Each wall is flat, endless, passes through zero and stands at right angles to its row. A trip goes straight from one point to another. Which walls does it cross, in order?
(in the rows, 128 means zero)

Walls:
(1): [100 114]
(2): [ 77 157]
(3): [151 125]
Trips:
[203  96] to [87 78] -> 1, 3, 2
[177  99] to [ 94 164] -> 2, 3, 1
[200 139] to [152 182] -> 2
[96 36] to [102 155] -> 2
[145  70] to [131 117] -> none
[ 97 136] to [158 172] -> 1, 3, 2
[95 94] to [106 105] -> none
[ 49 189] to [101 126] -> none

Walls:
(1): [ 93 151 110  95  78 109 127 123 119 112 143]
(2): [ 90  95 210 121  78 106  93 124 143 128 100]
Trips:
[131  74 116 152 213  78 103  56  90 189 137] to [160  84  65  60 146 181 139 168  95  48 139] -> 1
[ 96 147 158 149  62 117 139  75 180 175 134] to [175 106 147 164 185 124 155 143  80 158  71] -> 1, 2
[210 161 178 146 120  57 184 163  87 104 163] to [149  57 135  75 112 214 102 120 157 155 192] -> 2
[ 90 148 136  63 185 187 158  99 150 114  48] to [ 92 156 144 149 172 123  75 102 160  65 120] -> 2
[117 127  91  29 181 150  93  52 165 174 157] to [157 138 181  97 143  75 189 121  99 116 121] -> 2, 1
[132 191  57  94 121  95 165  93 103 164 112] to [ 69 182 113 151 118 103 147 140 125 148 151] -> none
[116 165 103 209 170  68 124 103  88  64 108] to [188 138  30 173 109 158  87 106  49 134 141] -> none
[139  54 148  94 109  17  90  45 206 165  89] to [131 185 132 155  93 136 117 109 156 100 135] -> none
[147 140  30 153 162 124 121 138 154 168 109] to [101 134 131 158 150 121  99 129 149 181 143] -> 2
[181  44 144 122  71 180 179 115 144 171 129] to [162  86 111 159 169 129  94  96 139 133  92] -> 2

Walls:
(1): [111 235 113  99 115 117  77 185 116 118  74 125 151 109 160  61  81 206
  82 142  68 214 126  93 116 171 189 122 108 133 146 115]
(2): [148  69  88 120 187 124  89  91  68 127 203  98 128 128  92 164 201  86
  34 126 134 127  74 130 138  98 154 163 141 145 125 154]
(3): [187 144 137 119 194 145 147  85 123 126 215 133  78  73 196  74 139  62
 104  95 122  59 124 132 123 136  90  62  79 143  98 135]
(4): [144 137 156 126 108  66 163  53 149  93 148  70  88 156 142 202  81 103
 126 150 118 141  61 125 129 201 102 152 140 207 100 108]
Trips:
[ 98 151 186  66 131 121 117 160 120 163  99 126  87 158 126 103  79 115
  14 153 144 111  91 151 140 110  74  80 105  43 127 114] to [117 150 143 136 118 162 111  88 141 123 144 131  55 139  98  85  61 129
 134  51  95 100 137 139 175 120 147 127  32  16 129 138] -> none
[ 78 182 136 128 125 141 159  86 156  67 179 107  97 121 108 152 103  67
 177   7 150 153 153 199 186 123 141 157 187 122 141 141] to [137 198 130 146 137  83 152 129 188 116 116 115 114  66 148 152  89 150
 127 143 162 177  57  84  72 110  55 201 157 162 149 144] -> 3, 1
[196  98 142 128 160  98 216  97  93 116 137 104 169 132 134 158 153 154
 191 103 137 135 119  66 127 144  93 117 150 160 115 155] to [160  52 119 231 161  78 132 172  97  73 124 175 122 145 124 158 119 126
  64 122 102 138 130  81 129 115  53 156 142  93 150 167] -> 3, 4
[ 94 110  74 125  88 187 132 105 139  89  94 183 127 128 152 180  89 148
  77  72 111 121 157 135 135  74 132 100 146  86 145 177] to [111 150 131  97 149 140 136 180  93  74  79 115 132 104 145 200 120  55
 151 115 168 167 124 130 187  99 116 154 135 149 146 206] -> 2, 4
[225 143 144 110 123 120  52 164 164 143 138 157 146 188 147 111 174 113
  96 115 121 132 121  85 104  94  78 132  90  34 118 108] to [151 114 165 127 160 128 105 145  79 144 171 122 131  39 196 128  84 134
 159 159 149 153 139 133  82 137 168 128 148 114 197  37] -> 2
[114 126 143  84 179  18 179 156  96 111 195  87 150 157 175  87  79 133
 213  91 209  99 137 134 113 102 156  81 203 115 148 166] to [ 71 148  71 111  99 102  61 138 167 157 124 186 167 159 118 138 202 113
 195 141 157 174 121 140 141 116 203 126 111 135 139  91] -> 4, 3, 1
[138 159 192  96 162 121 116 161  89 128 171 125 137 146 223 143 142 145
 152  84 151  68 205 122 142 193  97 111 160 122 125 143] to [105 140 110 135 116 148 172 149 120 149  82 125 168 102 152 154 160 189
 131 101 162 166 119 111  63 173  50 103 110 124 136 118] -> 1, 3
[131  69 124 155 155 106 126 150 143 130 116 150 157  82 133 140 188 107
  67  81  61 129 151 155 148 142  96  87  93  73 113  91] to [ 72 111 154 154 121 111 137 120 106 177 178 203 115 136 148 136 186 153
  76 160  91 116  91 124 119 123 119 219 122 113 189  66] -> 3

Walls:
(1): [120  62  59 138 121  96 139 110 142 144  84  72  90 123  56 123 114 135
  41 162 124  88 135 126 193 155  90 169 143 137  94 147 135  45 144 137
 102 113 130 140 162 147 101 151 105 157 169 127]
(2): [ 81 136  80 133 119 189 163 123 148  88 193 108 152 155 120  70 135 200
  97 160 121 109  91 102 157 137 134 131 141 125 114 173 155 140 114 121
  58  59 158 167 121 118  78 160 132 147 116 166]
(3): [142 133 152  46 119 142 159 144 130  96 121 212  59  81 144  93 108  98
 135 121 174  89  98  88 106 148 101 140  74 122  82 114  70  96 129 103
  78 144 155 152  97 108 123 122 137 128 122 149]
(4): [ 88 111 130 112 122 139 131 138 146 164 121 147 130 112 102 138 145  93
 132  97  81 125 141  98 104 175 119  95  62 164 169 104 114  75  83  95
 126  92 116 103 172  75 183  59 106 108  99 115]
(5): [ 96 179 123 118 133 135 151 129 157 110  24 153 147 104 115  73 127  92
 119 120 153 143 121 120  81 123  68 134  65 101 146 123 143 152 127 173
 142 162 113 122 176 160 105 114  80 151 110 131]
Trips:
[ 73 124  87 206  51 123 182 175 148 118 126 107 128 154 140 170 100 135
 166 148 101 129 118  98 146  93 100 104 145 119 139 133 107 177 120 137
 100 115 131  80 125 138 145 117 161 151 121 140] to [140 111 147 125 200 142 112 169 136 139 160 135  77 123  64  98  92 125
 134 133 189 189 178  84  81 113 108 113 128 167 147  67 122 125 146 157
 138  74  93 172  88  98 122 175 121 114 152 118] -> 4, 3, 2
[131 117 211 178 167 137 165 124 147 114 124 155 125 198 105  82 125  96
 130  51 170 112 131 116 108 117 138 153 120 160  68 142 155 125 172  73
 131 129 147 118  47 120 111 129 148  99 183 179] to [115 167 165 137 126 123 117 106 118 212  97  85 223 162 101 117 197 156
 172  83 109 194 182 132  93 138  95 131 189 122 160  65 148 119 116 109
 152 141  81  97  91 105 146 136 101 147 113 108] -> 2, 3, 4, 5
[145 189 104 198 140 116 132 137 179 121 105  60 158 101  80 108 136 114
 137 138 133  97 134 144 154 120 141  57  89 168 156 106 218 123 113 130
 144  89 117 139 106  98 126 108 226 159 130 170] to [115  87 125 105 143 166 119  82 178  85 165 150 134 192  86 119 132 117
 164  89 121 112 138  87  66 102  51  76 153  49 120  79 109 110 128 201
 119 151 152 108 117 118 169  85 133 123 106 163] -> 1, 3, 2
[133 103 105 153 163 128 180  75  49 154  80 127 160 205 172 121  93  81
 138 144 115 152 121 128 133 143 170 149 163 151 109 127 154 118 143 143
 142 173 100 118 167 175 126 124 153 160 202 177] to [195 131  87 181 155  59 132 107 108 135 160 139  92 112 162 112  35 139
 136  87 135 164 125 184 107  96 171 145  88 151  98 143 132 140 120 152
 177  74 127  96 167 119 187 128 148 125 163 103] -> 5, 1

Walls:
(1): [165 208  85 171  66  96 156  79 128  48 108 184  55 138 207 124  92 120
 125 196  95  63  96 133  80 122  89 117 147 119 121 113 138 104 108 186
 163 108 134  86  72 133  96 111 144 137  94 212]
(2): [ 79 127 127 114 114 156 149 100 125 215 118 186 148 101  94 215 178 123
  80 112 181 159 133  86 181 108 164 125 154 115 118 145 176 150 120 193
 152 137 104 166 174 132 121 163 122 149 163 102]
(3): [159 107 107 195 146 177 140 162 124 140 129 166 147 190 145 145  91 120
 115  93 134 122  97 107 119 189  94 161 136 146 133 131 155 115 131  99
  83 115 227 113 146 175 111 140 121 154 111 132]
(4): [163 141 130  94  96 121 171 135 120 179  92 156 169 184 116 133  91  84
 150 123 152 109 124 124 145 164 143 116 127 188 150 146  96  87  82 155
 146 108 152 131 116  96 120 200 104 167 143 130]
(5): [ 98 191  92 127  95  48 125 129 210 164 102 131 104 107 164 186  97 143
 101 109 106 135 164 105 158  54 132 114 101  68 145 118 136 180 202 150
  68 137  77 175 149 143 151  88 118 112 105 135]
(6): [156 171 102 117 144 115 154 167  79  55 126 181 147 114 141 181 130 106
 146 141  89 161 185  97 102 151 137 106 123 165 136 205  89 169 158 146
 152 106 123 115 135  90 134 166 175 148  86 133]
(7): [ 99 101  62 117  62 107  47 104 150  72 149  86 113 131  79 139 122 141
 135  90 150 102 185  95 134 133 113  79 107 111  86 120 114 161 140  86
  87 189 170 124 115 134 177 120  99 134  81 151]
Trips:
[140 111 130 144  86 193 179 231 136 101  66 127 111 156 157  74 180 113
 119 134 114 146 133 132 149 101 106 101 121 131 119  95 161  81 187 165
 144 133 116  89  96 132 151 137  62 129  83  84] to [175 104 225 116 157 110 171  68 136 117 151 208 154 105 122 155 128 132
 132 168 147  80  78 102 121 117 166 116  90 148 204 126 101 130  73 150
 121 151 132  73  57  55 192 146 167 120 108 147] -> 6, 3
[119 101 103 110 141 109 151 165 101 160  97 126 159 199 104 119  51 162
 209 132 199 122 116 180 134 160 146 219 169 102 117 179 109 153 156 155
 101 122 177 101 112 127 138 158 122 141 199 149] to [129 135 147  57 133 135  78 142 143 135  94 108  60 139 136 143 164  93
  84 164 147 116 154  84 142  84 185 104  76 110 117 100 108 138 127 195
 151 103 103 144 143 199 155 151 114 138 142 107] -> 2, 5, 3, 7, 4
[128 143 120 158  94 134 153 125 122 136 110  47 143 139  75  95  82 121
 190 131 116 123 159 113 107 136 152 117  75 180 152  72 142  60  55 103
 134 154 174 169 188 143 132 117 189  54 146 189] to [133 183 134 104 142 153 126 107 155 132 136 147 109 206 108 121  99 139
 131 122 129 104  85 144 147 154  90 153  92  89 177  94  71 206 140 157
 156 116 202 167 119 135 139 104 104 125 156 118] -> 1, 5, 7
[ 57 169 152 140 135 134 167  66 192 141  93 104 148 111 135 152 134 116
 174 164 115 165 136  99 141  84 114 156 115  99 115  94 166 170 110  90
 117 126  55  91 123  85 233 124 155 128 151 126] to [109 171 172 172 125 100  87 117 113 116 155 168  55 126 147 154  92 163
  85 166 109 126  74 148 184 100  77 132 155  87 130  76 137  69  98 156
  72 151 121 148 150 122 182 156 151 109  28 154] -> 1, 7, 2, 3
[ 86 140 118 113  93 105  92 145  84 137 129  99  90 142 107 129 149 121
 104 128 171 143 112 139 101 142  85  49  70 137 156 148 125 144 207 159
  87 104 116 101 151 118 142 146 127 128  99 180] to [165 126 177 128 119 186  99  83 131 101 102 106 165 143 127 116  95 185
 165 112  74  47  84 158  95 151 143 157  91  92 164 141 104  97  83 135
 134  84 249 107 106 129 175 154 168  79 163 104] -> 3, 4, 5, 6, 7
[138 115 154 184 133 144 136 103  98 135 197 142 127 167 121 128 108 122
 127 153 158 148 149 123 108  97  97 122 159 141 128 171 126 124 104 156
 128 136 152 107  76 118 116 118 150 136 154 135] to [128 135 177 102  72  50 108 141  82 153 167 115 136 147 124 138 130  99
  85 108 128  88 125 132 102 172 101 112 167  85 104 141  88 118 116 154
 112 128  77 151 148 159 160 168  95 128 122 199] -> 2, 7, 3, 6, 5
[131 151 122 103 100  97 128 124 127  86 142 130 110 115  78 152 144 138
 119 112 175 130 110 129 131 205 146 149 131 127 154 111 169 127 137  93
 193 137 198 126 151 134 140 187 122 135 102 145] to [ 69  97 106 154 135 175 159 142 148 114 175 126 124 125 133 100 141 124
  56 144 133 106 119 188 130 126 163 138 120 182 107 101 104 117 177 102
  71 143 143 158 102 130 126  53 127 190 128 122] -> 1, 6, 4, 2
[120 172 145 133 117 160 170 159 146 128 148 128  95  58  68 115  96 158
 168 160  67  98  60 165  89 122 159  63 140 142 143  80  83 106 138 142
 161 119 190 133  71 150 118  41  95  60 122 127] to [158 107 166 148 165 126  76 128 173  91 103 176  67 125  90 143 138 127
  72 150  88 166 119 139 170 109 179  57 122 153 127 149 134 117 111 125
 133 129 112 143 166 172 112 137  99 174 149 156] -> 5, 2, 6, 1
[104 137 141 123 165 119  93 114  75  56 135 129 172 109 119 159  45 141
 125 210 177 161 142 124 109 211  60 119 142 125 129 148 100 164 172 104
 160 150  93 106 131 168  61  82 164 176  86 158] to [177 106 147 102 115 149 101 131  86 188 137 133  98 127  89  89  95 141
 103 144 169 146 114 133 171  91 130 159 109 143 125 121  79 114 108 105
  97  80 193  83 152 158 133 172 150 155 151 164] -> 4, 1, 7, 6

Walls:
(1): [ 75 124 158 158 124 195 140 139 150  87  97 147  90   7 138 111 139  85
 185 167 137 147 173 120 128 153  90 144 108 130 129 141 176 150 124 159
 103 147 130 164  99 175 121  91 185 133 195 111]
(2): [168  98 122 136 137 131  78 158 175 118 107 112 124 112 163 144 137 113
 122 121  95 120 145 104 102  95 139  73  84 148 151 103 206 109  72 168
 131 149 117 138  84 119 145 141 143 133 132 123]
(3): [114 121 143 137 147 105 215 152 165 124 110 136 177 152 115 147 137 116
 143 155 156 141 113 151 120 132 118 104 143 118 125 131  78 130 161  80
 154 105 161 159 165 128 148  89 159 114  51 147]
(4): [135 162 108  96 131 146 126 103 157  81  64 180 150 143  85 151 135 141
 136 134  90 105 168 150 124  95 172 157 155 140 181 114 119 120 170  97
  95 132 108 119 151 137 157 102 134 155 113 146]
(5): [110 150 123 185 113 115 164 112 103 136 147 151 158 136  99 148 192 104
  55 109 156 123 120 110 149 135 148 190 120 143 152 131 137  94 170 111
 140 120 107  82 132 151  91 129 106 147 152 159]
(6): [143 118 146 147 113 133 130  80 125 103 122 124  92 179 112  81  94 124
 135 133 142 171 160  98 139 186 147 176 101 104 131  82 137 136 155 109
  90 154 108  75 135  93 147  96 189  75 134 135]
Trips:
[116 112 127 158 136 187 140  88 117 193 159 140 142 104 168 125 131  78
 107 179 128 131  44 131 118 113 124 171 111 104 110 130 146 133 226 197
 133 100 125 124 114  96 172 127 157 121  53 128] to [ 89 100 134 135 192 225 109 105  95 144 118  95 177 120 162 112 100 117
  71 152 109 182 116 172 151 109 161 101 106 135 185 168  96 112 138  87
 152 119 115 186 151 152 178  45 106 136 132 108] -> 6, 4, 5
[100 132  90 125 120  92 148  87 176 158 124 112 151 140 107 139 105 138
 113 161 129 158 118 148 116 138 131 145 124 146  88 130 126 105  74  78
 145 163 180 105 185 117 104  86  88 127 119 125] to [178  99 136  94 120 150 101 115 116 130 183 156 136 150 132 151 140 174
 146 152 203 166 149  78 154  91 115  79  98 132 161 116 149 132 122  65
 110 145 136 133 129 134 125 109  87 173  69 121] -> 4, 6, 5, 2
[ 85  95 105  89 115  96 142  92 151  97 151 127 103 141 136 170  89 141
 134 124 179 145 154  96  98 136 145 180 145 122 144 108 121 143 132 128
 177 186 142 113 109 165 133 166 125 131  70 106] to [128 178 111 103 130  65 118  57 110 117 138 114 113 126 155 121 127 143
 191 141 104 136 183 135 184 127 110  59 101 132 139 130 101  94 222 152
 109 143 155 130 122 164 131  80 129 136 121 131] -> 1
[122 127 170 107 163 126 132 132 196 127 118 104  39 150  80 154 133 137
 129 128  75 114 130  56 144  48 112 159 212 108 111 119 152 130  93 113
 162 117 128 176 165 166 155 151 107 195 169  89] to [133  71 142 162 112  65 103 101 114 131  98  95 143 109 139 149  99 137
 101 126 162  53 140 113 103 129 103 137  65 121 164 122 139 109 154 141
 184 183 159 153 127  91 122 131  70 160 120 139] -> 1, 4, 5
[133 117 165  87 133 117 135 164 133 105 136  85  81 135 109 131 137 137
 151 183 126 112 211 106 174 191 111 141  82 148 142 137 132 144  68 164
 138 117 161 127 126  87 147 122 122 187 136  94] to [103  98 140 183 142 136 116 105 166 152 130 141  81 125 117 105 119 119
  75 147 100 163 137 165 149 165  64  79 193 106 188 103 153 103 130 107
 113 110 137  90 150 102  72 108 137 121 108 144] -> 3, 5, 2

Walls:
(1): [ 88 176 107 137 163 128 176 108 158 103  98 135 100 184  88  97 105 152
 116 199 140 137  96 176 146  97 142 187  84 193 153  84  42 163 160 136
  86 179 147  76 135 138 141 168 179  96 157 170]
(2): [145 171 109 165 137 172  70  82 149  55 126 139  77 131 146 120 135 101
 185 154 111 171 162 118 138 123 188 143 128  87  88 126  84 106 118 107
 125 124 137 146 129 126 192 164 152 152 105 144]
(3): [ 93 165 117 160 153 191  91 135  61 236 202 142 143 110 110  74 122 156
 162 135 188 123 153  57 127 144 181 169 139 184 122 203  77 157 111 145
 118 156  80 147  57 154 159  97 161 125 164  78]
(4): [133  82 139 120 171 125 189 196 162 148 165 149 181 106 112 163 122 163
 139 160 132 105 203 215 110 144 102 146 110  52  90 131  82 191  89 145
 146 155 142 144 118  55  62  50 112 161  67 200]
(5): [ 85 139  62 205 110 101 114  78 149 145  55  99 203 140 133  93 126 132
 197 167 117 126 136 133 173 149 115 169 136 178 123  45  71  49 163  69
 178 174 140 139 126 126  70 167 100 189 127  71]
(6): [107 139 121 176 170 198 132 149 178  94  59  70  87 163 133 130 149 175
 153 116 104 127 147  93 133 120 117 169 184 104 184 159 122  66  86 160
 111 124  86 113  82 107 112 197 115 170 141 129]
Trips:
[126  49 128 108 140 165 100 110 148  76 107  77 210 206 121 155 140 146
 113 158  90 149 201  99 169 101 105 127 153 125 177  85 173 104 148 109
 138 128  91 135  95 119  57  91 153 117 123 102] to [153  85 139 154 151 124 118 136 133 153 145 106 131 132  61 116 181 174
 100 166 156 128 138 122 146 136  96 139  72  91 137 124 133 156 154  99
  66 169 117 148  89  95 135 129 133 159 198 138] -> 1, 3, 5
[120  85 117 113 166 111 150  58 111 132 153  92  47  92 129 149 124 158
 118 135  28 123  67 104 177 195 116 137 108 152 117 211 158 111 164  60
 135 137 163 151 100 134  32  85  48  57 151 134] to [195 139 156 133 107 181 109 116 155 173 193 113 116 126  89  93  91 151
  78 129  95 193 187 195 104 158 197 131  88 149 100 106  64  54 150 152
 146  78 132 121  55 209 113 126 115 123  64 108] -> 3, 2, 4, 1
[162 201 160  95 132 153 169  74 165 111 127 163 102 122  95 107 166  82
 109 191  92 161 172 188 148 132  87 107  86 128  65  91 134 190 160 144
  86 106  66 183 113  81 155 143 123  68 104 111] to [124  40 128 103 123 117  99 113 161 121 210 123  99 117 139  99 175 152
  81 196  89 154 140 149 145 122  79 109 179  52 167 141 136 152  87 107
 111 151 162  68 130 161 168 102 115 169 120 249] -> 1
[103 135 121 139 127 133 136 189 197  72 114 114 140 128 183 160 126 115
 161 127 148  76 135 124 100 101 128 175  75 161 138  91 130  54 126 144
 125 109 118 158 110 124 178 171 193 115 159 109] to [ 84 101 160 145 107 108 136 108 130 149  98 180  99  78 159  86 134 197
 163 170 129 134  70 133 124 179 177  19 190 117 120 155 204  99 165  86
  99  92  93 167 156 134 129 135 125 158 118  91] -> 1, 6, 2

Walls:
(1): [ 69 125 167 119 116 116  94 158 144 151 169  58 165  54 141  87 167 162
 145  36 119 118  63 122  94  81 136 137 128 157 110  96  78 108 102 216
 115 136 109 126 133 163 142 154 181 145 153 105]
(2): [102 163 102 143 168 150 121  66 108  78  95 125 108 184 112 109 161  94
 134 133 177 122  95 130 172  98 102 136 189  98  90 160 122 105 122 112
 103 151 170 181 120  97 174  70 117 107 153 172]
(3): [108 201 115  65 124 166 134 118 140 150 164 135 140 130 118 158 164 166
 139 121 116 127 111 152  98 114 184 156 154 128 134 121 115  61 154 157
 157  87 148 120  83 140 102 126 141 174 154 132]
(4): [109 178 170  93 165  97  77 147 114 130 160  96 133 161  98 127 117 103
 122 171 159 153 109 147 181  55 170 121 195 143  72 141 129 125 144 149
 110  87  98 192 114 144 118 114  74 128 148 122]
(5): [182 160 118 164 122 117 121 135 132 107 187 108 154 155 135 181 150 121
 116 128  70 142 104  77 153 103  88  81 151 124  99 112 157  87  92 180
 143 154 148 129 136 150 100 104 207 129  78 159]
(6): [157 106 123 190 128 164 179 184 148 131 127 102 163 101 103 129 153  94
 175 162 165  55 156 172  89 162 160 169  96 161 128 109 145 155 142  96
  99 118 103 110 160 118 180  68 116  81  98 190]
(7): [ 31 208 165 159 132 131 135  68 126 101 175 171 170 120 134 141 151 208
 195 135 154 129 194 113 107 100 139 107 129 122  93 104 155 141  71 100
  95  97 214 137 118 111 144 131  66 182 137  83]
(8): [134 199  53 215 193 138  60 142 169  81 129  85 159 166  78 159 148  96
 112 120 140 110  98 146 179 121 104 103 165 107 202 130 105  89 115 153
 107  92 188 112 106 116  82 133 177 126 102 151]
(9): [152 107 100 101 130 167 128 143 153 126 100 140 140 115  88 134  62 136
 121 139 186  80 106 118 143 206 162 145 130  87 184 157 134 177 100 142
 102 140 111 145 162 132  73 112 170 123 155 100]
Trips:
[ 96  67 136  84 178  88 152 134  83  92 143 114 159 109 108  83 134 140
 114 130  91 129 154 151 103 168 118 117  98 103 137 174 198  86 184 103
 109 112  68 114  89 114 155 118 108  98 134 135] to [154  84 140  77 172  95 136 102  89 114 151 124 181 110 167 195 227 169
 183 126  81 146 132 136 185 126  73 141 121 132 134 140  56 141 129 176
 145 183  97 163 148 168 122 118 158  67 101 162] -> 1, 5, 6, 2
[146 139 187 118 174 138 158 132 187 164  58 126 162 174 142 129 169 136
  91 100 163 156 141 167 164 130  75 138 175 187 172 155 105 140 122  92
 172 112 136 157 177 140 140  98 145  93 118 172] to [183 104 193 157  55  97 185 128 172 192  89 163 217 108  91 170 127 222
 100 129 117 173 145 146 123 129  69 169 116 127 140 157 162  88  65 103
 194  92 171 206  98  97 155 115 151  98 112 110] -> 4, 5, 8, 2, 7, 3
[118 191 120 105 119 158 123 141 142 119  59 135 164 112 135 135 118 109
 143 126 127 149  69 107 223 135 178 126 146  40 115 125 131 158  65 123
 114  91 129 139  76 137 147 149 129 132 185 109] to [119 174 162 121 156  87  88  87 180 123 111 121  74 204 165 144 124 150
  74  77 116 210 154 175 173 165 139  75 145  93 118 102 175 105 110  81
 110 103 232 150 119 157 140 100 154 132 101 123] -> 1, 5, 9

Walls:
(1): [100 129  85 114  95  46 127 115 131 111 107 130 131 151  72 120 163 123
 133 123 105 148 113 133 130  98 150 131 115 139 147 157 125 157 111  97
 100 138 105 145 138 150  87  70 121 137 123 137]
(2): [ 87 108 178 133  71 173 137 119 127 129 156  70 144  90 166  91 114 198
 147  99  99 125 137 176  97 133 116  89 121 171 119 171 132 126 122  91
 101  90 124  81  88 121  84 146 119  72  96  95]
(3): [130 149 107 123  96 153  81 125  53 116  80 136  96  98 127 169 157 144
 120 101 140 138  87 151 153  91 119 118 139 132  92 132  92 137 108 102
 125 124 145 102  89 126  82 151 108 136 159 152]
(4): [120 171  93  87 181 181 161  70  93 114 223  93  64 116 119 115 145 125
  60 141 159 158  84  94 124  99 123 151 137 141 108 120 130 123 135 106
 104 104 134 112 120 129 186 118 133  83  77 180]
(5): [166 121 119 121 124 134 140 140 141  78 170 126 146 100  79 139 162  90
 145 157 141 177 150 147 115  92 108 115 168 164 120  64  77 137  95  83
 118 103 100 133  87 181 138 111  90 140 157 174]
Trips:
[117 150 131 149  81 129 165  97 143  88 167 204  96 114 129 126 150 168
 138 111 135 146 143 132 159 181  90 136 168 130 123 134 109 139 168 144
  68 166 129 138 109 126 136  93  73 183 178 119] to [164  96 121 119 118 150 117 205  76 168 151  66 162 116 142 109 116 119
 104 128 143 141 134 169 109 118 144 120 106 175 134 120 168 142 124 137
 158 101 136 115 134  68  90 135 169 116 142 132] -> 2, 1, 5
[136 111 116 168 133  93 164 112 140 107 164 107 146 169 163 117 104 114
 186  61 151  99  79 173 190 150 153  90 138 105 118 109 154 115  71 111
  95 116 162 147 143 105 107 125  86 197 138  69] to [ 97 133 155 130 170 154 104 133 102 121 110 141 125 147  81 123 111 137
 129  89 115 130 146 137 161 109 142 115 128 111 124 104 127 119  66  97
 147 117  60 112 159 115 126 120 108 144 190 119] -> 3, 2, 5
[163 129 128 128 170 112 143 201 144 147 145 129 126 141 183 156 111 120
 119 124  85 111 170 147 166 137 110 172 118 144 183 158 125 169 113  98
 131 197  77  70 155 121 126 161 190 148 124 148] to [101  89 109 138 133 137 108 109 170  60 144 166 147 119 151 129 134 119
 168  86 162  99 134 167 107  80  77 167  93 150 142 101 110 146 114 115
 124   7 138 124 124  73 209 112 164 185  70 118] -> 5, 2, 4
[118 145 111  89 100 129 128 122 162 117  97 128 134 108 130 131 123 122
 115 115  79 139  98 163 155 140 178 163 167 118 146 170 154 144  79 199
 111 129 203 153 124 158 128 117 132 111 103 154] to [ 65 140 141 150 123 142 147 133  80 134 106 130 162 117 104 207 134 105
  85  81 128 137 141 142 109 187  83 192 136 107 120 105 192  81 166 207
 147 139 130 131 139 137  61 106 110 147 140 170] -> 1
[131 123 146  88 136 119 183 131 172 159 150 132 127 129 174 100 159  79
 101 177 116 111 142 129 162 141 145  99 128  87  83  97 139 167 153 120
 102 160 144 114  88 123  94 170 132 108 142 183] to [ 96 210  92 102 138 168 144 109 152 169 105 132 130 153  99 145 119 107
 117  98  49 152 162 143 126 144 181 122 104 194  73 119 152 126 124 149
  99 121 106 155 128  94 102  58 132  95  39 111] -> 2, 5, 1
[ 53 125 135 131 141 127 149 147 105 105 128 103 140 168 147 133 126 140
 141 122 142  74  89 138 145 155 133 147 108 113 177 143 110 119 161 102
 165 166  98 170 151  99 145  99  87 154 132 129] to [112 117 178 135 179  73 175  89 157 109  85 108 129 123 151 147 134 107
  89 147 105 148  97 123 155 131 169 114 105 157 143  90 137 140  71 151
 140 161 157 132  56 128  63 100 125 121 156 145] -> 3, 5
[144 132 136 149 175 113 171 109 161 114 158 107 151 129 143 101 109 159
 164 113 103 121  57 107 120 103 164  97 108 174  69 158 139  98 140 126
 117  95  86 100 116  64 131 158 112 140  66 191] to [112 145 129 176  79 112 151 145 130 139 135 153 144 105 136 124 150 130
  95 139 178 109 107 143 162  85 167 132 123  81 100 114 197 179  95 154
 160 139 118 127  68 116 112 109 126 186 107 119] -> 1, 3, 4, 2
